Every row gives one point. Each copy is the shape, with its points in the same order, turned, moved and blurred by noise. Is it also mirrored, or only turned?

Shape, 7 rows:
[[ 14  -7  -4]
 [ -2 -45  -6]
 [-23 -42 -37]
 [-15  82 -72]
 [ 55 -26 -18]
 [-10 -42 -36]
 [-16 -36  -1]]
Copy 1:
[[ -9  17 -10]
 [-12 -20 -30]
 [ 12 -21 -57]
 [ 70  86 -57]
 [-46  36 -24]
 [ -5 -10 -53]
 [  2 -27 -14]]
Copy 1 is: mirrored
Copy 2 (7 x 3):
[[ 13 -13  18]
 [-26 -31  14]
 [-28 -33 -24]
 [ 78  21 -72]
 [ 28 -53  35]
 [-22 -39 -14]
 [-27 -15   9]]
Copy 2 is: only turned
Copy 3, 7 rows:
[[ 19 -15  10]
 [ 16 -54   5]
 [ 30 -65 -28]
 [ 50  55 -75]
 [ 59 -26  38]
 [ 39 -56 -20]
 [  5 -55  -8]]
Copy 3 is: only turned
Copy 4 (7 x 3):
[[   3   -7  -27]
 [  37   22  -27]
 [  16   38  -54]
 [-114   12  -41]
 [  28  -32  -53]
 [  11   28  -59]
 [  21   16  -27]]
Copy 4 is: mirrored

Shape, 7 rows:
[[ 23  -3 -53]
 [ 22  24 -52]
 [  0  -5  -3]
 [-61  54  15]
 [ 58 -21 -42]
 [ 36  17  16]
 [-36  -1  56]]
Copy 1, 7 rows:
[[-19  38 -71]
 [-29  52 -57]
 [  5  16 -32]
 [-48   3  46]
 [ 17  50 -83]
 [ 15  51 -16]
 [ 19 -16  36]]
Copy 1 is: only turned
Copy 2:
[[  5  10 -57]
 [-20  20 -58]
 [ -8  -1  -2]
 [-93 -28  18]
 [ 40  38 -40]
 [ -5  34  16]
 [-34 -31  63]]
Copy 2 is: only turned

Shape, 7 rows:
[[  8  22  11   3]
 [-14 -46   1  35]
 [ 37 -75 -25 -33]
 [-37 -83 -19 -39]
 [-12 -36 -43   4]
 [-14  62  32 -41]
 [ 31 -45 -33  14]]
Copy 1:
[[ -2  25  27  21]
 [-42 -21 -25  27]
 [ 20 -22 -63 -27]
 [-42 -42 -39 -63]
 [-41  12 -47  -7]
 [  7  37  83 -11]
 [ -3   4 -55  15]]
Copy 1 is: only turned
Copy 2:
[[ -2  -4 -29   9]
 [-17 -64  26  29]
 [ 43 -24  71 -25]
 [-28 -50  61 -50]
 [-28 -16  52   6]
 [-20  21 -60 -31]
 [ 19 -19  52  23]]
Copy 2 is: mirrored
Copy 3, 7 rows:
[[   8   13    0   10]
 [ -76    8   -9   37]
 [ -55  -85    7   22]
 [-103  -35  -13  -22]
 [ -62  -16  -44   17]
 [  33   31   13  -28]
 [ -55  -43  -20   56]]
Copy 3 is: only turned
Copy 4 (7 x 4):
[[  9   8 -19 -10]
 [  9 -59  21   7]
 [ 18   4  90  23]
 [-41 -36  70  43]
 [  8 -25  25  48]
 [-45  44 -44 -28]
 [ 44 -18  43  28]]
Copy 4 is: mirrored

Shape:
[[  10   16   48   27  -18  -12]
 [   8    8   10    4   87    3]
 [   5   39  -16   24  -24   -6]
 [ -74   37   44   10    8  -30]
 [  31  -22   32   37   24  -38]
 [  -3  -56   17   -5    8   33]
 [  10 -106    2    8   -8  -24]
 [  37  -81   -2  -35  -13    8]
 [ -72   27   73    7  -19    4]
 [ -10   45  -12   26   16   53]
 [ -29   54    2  -26   12    8]
 [  16   23   59   30  -26   73]]
Copy 1 (12 x 6):
[[ -1  34  28  50  24  33]
 [-30  -3 -46   7  59  41]
 [ -1  44  16  40   8 -31]
 [-57  83  30   9   1  39]
 [-12   1 -19  70  29  42]
 [-23 -49  31  15   7  20]
 [-40 -76   4  69 -38  30]
 [ 17 -75  17  24 -37  31]
 [-54  66  67  14  26  58]
 [-12  19   8 -14  54 -29]
 [-13  48   2 -39  14  11]
 [ 15  12  85  19  75   6]]
Copy 1 is: mirrored
Copy 2, 12 rows:
[[ -2  28  30  33 -16 -43]
 [-35 -28  58 -24  45 -51]
 [-20  12  33  -6 -46   1]
 [-74  72  31  11   2 -38]
 [ -6 -23  23  34  -6 -76]
 [-17 -18  -8  51  49  -6]
 [-28 -62 -43  72  17 -51]
 [  9 -49 -55  33  28 -11]
 [-48  98  27  45  21 -15]
 [-25   8  74  -3   7  35]
 [-38  46  24 -36   9   2]
 [ 38  42  57  54  16  21]]
Copy 2 is: mirrored
Copy 3, 12 rows:
[[ -29   -4   47   30    7   26]
 [ -23   73   36   22  -55  -27]
 [ -15    5  -15   39   26    5]
 [-102    9   21  -19   16   -5]
 [ -15    0   69   58  -29  -15]
 [  -5  -19   12   -1  -79   14]
 [   1  -64   33   34  -84  -38]
 [  48  -45   16    5  -75  -18]
 [ -94   -4   27  -32   12   38]
 [ -27   52  -30   26  -13   34]
 [ -33   44  -11  -18   19   -5]
 [  -9   12   13   12  -17   99]]
Copy 3 is: mirrored

Shape, 12 rows:
[[  6 -49  97  39  -8  -2 -12   8]
 [ 60 -12  37   8  13  63 -21 -33]
 [ 23  43  -3  26 -44  38  80 -21]
 [ 56  51  14 -54  31  36  16  44]
 [ 24  64  -4  41 -17  16 -32   3]
 [-17  54   6  77 -19  33 -33   4]
 [107   8  -9  52 -24  21  -9  17]
 [-23  22  48 -25 -85  -3 -37 -18]
 [ 36  -9 -12 -43   0  -1 -30 -26]
 [ -2 -13  21 -66 -35  21  19  16]
 [-24   3 -38  -6 -34 -32  -1 -43]
 [ -3 -21  -9 -15 -31  31  28 -21]]
Copy 1 (12 x 8):
[[-34  18  39 -68 -34 -23 -49  56]
 [  0  -3 104 -32 -19  25   6 -12]
 [ -3  49  60  85 -53   4   8   3]
 [ 64   9  56  -6 -23 -43  74 -13]
 [ 63  28  52  25  19  24 -23  17]
 [ 39  70  47  17  33  42 -32  38]
 [ 61 -15  55   1 -68  59 -10  14]
 [-15 -27  44  42  40 -41 -41  61]
 [  7 -45  33  -4  13  -6  13 -37]
 [-31 -28  32  19   0 -48  44  28]
 [-26  -7 -12  50  29   0 -29 -27]
 [-45  -1  34  30 -12   5  19   2]]
Copy 1 is: mirrored
Copy 2, 12 rows:
[[  12   -2   35   61 -101  -12  -12   13]
 [  59  -26    6   36  -33    1   71  -21]
 [ -30   59  -18  -34  -48   -9   93  -16]
 [  24    3   23  -18   20   17   79   77]
 [  24   51  -41   46   11   -8   44    7]
 [   2   83  -19   81   -4   -2   40   -5]
 [   2  -24  -80   47  -34  -13   77   24]
 [  47   61   12    6  -33  -82  -27   13]
 [  46  -26   -3  -22   11   -8    6    6]
 [   8    3   53  -38  -18  -46   17   24]
 [  -4   39  -26  -29   -6   -7  -39  -39]
 [ -10    8   31  -18  -18  -36   27  -29]]
Copy 2 is: mirrored
Copy 3 (12 x 8):
[[   9  -21   -1 -107  -36   55   -6  -18]
 [  49   -4   62  -30  -57   25  -50   17]
 [  -9  -51   79   -8  -39  -65  -10  -40]
 [ -15   -2  101  -21   33   -9  -46   51]
 [  -6   59   40  -23  -18  -34  -46  -25]
 [ -27   63   20  -26  -62  -26  -14  -40]
 [  81   34   47  -54  -13  -55  -35    2]
 [ -58  -24  -16  -52  -30   -6  -96  -18]
 [  31  -19    4    9    8   15  -70   21]
 [ -30  -66   16  -29    4   -7  -45   41]
 [ -10  -31  -31   35    7  -22  -40  -36]
 [  -2  -57   11    0  -27  -21  -17   10]]
Copy 3 is: mirrored

Shape:
[[ 42 -12  55 -20 -70  26  12 -21 -23]
 [ 54  -5 -71  33  43  59  11   8  26]
 [-12  17  60  21 -29  17 -37  13  18]
 [ 36  -7 -78  -3  28  61 -63   7 -30]
 [-21 -12  75 -21 -62  24 -35  31   1]
 [ -9  -2  56 -77 -25  23  31  -3  17]
 [ -7 -13  72 -23 -20 -19   1 -48   1]
 [ 21   0 -46  45  77  34 -29  26 -73]
 [ 43  47  38 -26 -10   2 -35   6  -3]
 [ 30  -4 -90   8  59  38 -39 -13  -7]
 [-33  17 -39   0  -2 -50  28 -11 -18]
 [-15  57 -28  -1  -7  22  33 -10 -32]
 [ 11  -9 -97   7  -3 -45 -36  10 -29]
 [ -5   5 -31 -12   3 -73  28  55 -10]]
Copy 1:
[[-23  15  64  19  14  19 -19 -92   4]
 [-26 -14   5  28 -84  -8 -86  35  48]
 [-63 -48  52  -5 -32  11  25 -53  -8]
 [-49 -54  40  53 -14  -5 -97  55  10]
 [-38 -51  92 -19  -4  41  20 -67 -26]
 [-14   5  28 -25  14  85   8 -46  -4]
 [-12 -24  12  22  16  28  42 -71   1]
 [-33 -19  47  69 -42 -49 -28  89  -7]
 [-81 -13  46  -2  17   6   6 -21  36]
 [-32 -55  -4  51 -28 -14 -80  65  23]
 [ 16 -24 -22 -26  10 -40  -3   7 -16]
 [-40  19  -8 -13  -8 -22 -31   6 -39]
 [  7 -70  13   1  23 -73 -60  40  18]
 [ 27 -24  24 -58  13 -41  11  32  21]]
Copy 1 is: only turned
Copy 2 (14 x 9):
[[ 30   8  19 -14  -3 -38  10  32 -62]
 [  8 -15 -43  28 -55  36  29 -55  39]
 [ -3 -35  28  63   3 -29  11  62   4]
 [-25   8   2  65 -90   6  -9 -67 -17]
 [-20 -33  32  28 -17 -56  -7  87 -31]
 [-14  13  33 -33   9 -69  -2  44   7]
 [ -2 -22  45   8  56 -68   2  28 -23]
 [-49  18  -6  77 -38  98  -5 -41 -24]
 [ 29  44  36  47   7 -29  -4  43  -4]
 [-24  10  -5  53 -45  22  -5 -84  19]
 [  4 -22   7   0  50   6 -74 -25  13]
 [ 12  -8  59  -7 -13  37 -43  -5  19]
 [ -1  -7 -34  42 -13  20 -90 -52 -10]
 [-12  11 -40   6  43  26 -84  20  26]]
Copy 2 is: mirrored
Copy 3:
[[ 43 -43   4  -4  34  59  15  23 -26]
 [ 77  48 -15 -30 -49 -24 -26 -84 -21]
 [-15  -8  46 -15   6  45 -47  -3  18]
 [ 51  95 -52  16 -29   2 -30 -41 -12]
 [-16   4  43 -15  22  64 -30  53 -16]
 [ -6 -14  44 -25  54  19  -2  12 -72]
 [ -4 -41  44  23  44  -1 -14  16 -24]
 [ 74 108  10  35 -22 -24  -1 -48  42]
 [-14   3 -11 -30  40  14 -26  -4  16]
 [ 48  75 -42  30 -32 -44 -31 -69 -27]
 [-38   7  29  26 -37 -34  41 -45 -24]
 [ -8  30  21   2   8  16  42 -86 -17]
 [ -4  44 -46  34 -79 -27  23 -20 -12]
 [-32  17  22 -29 -54 -52  53  10   1]]
Copy 3 is: mirrored
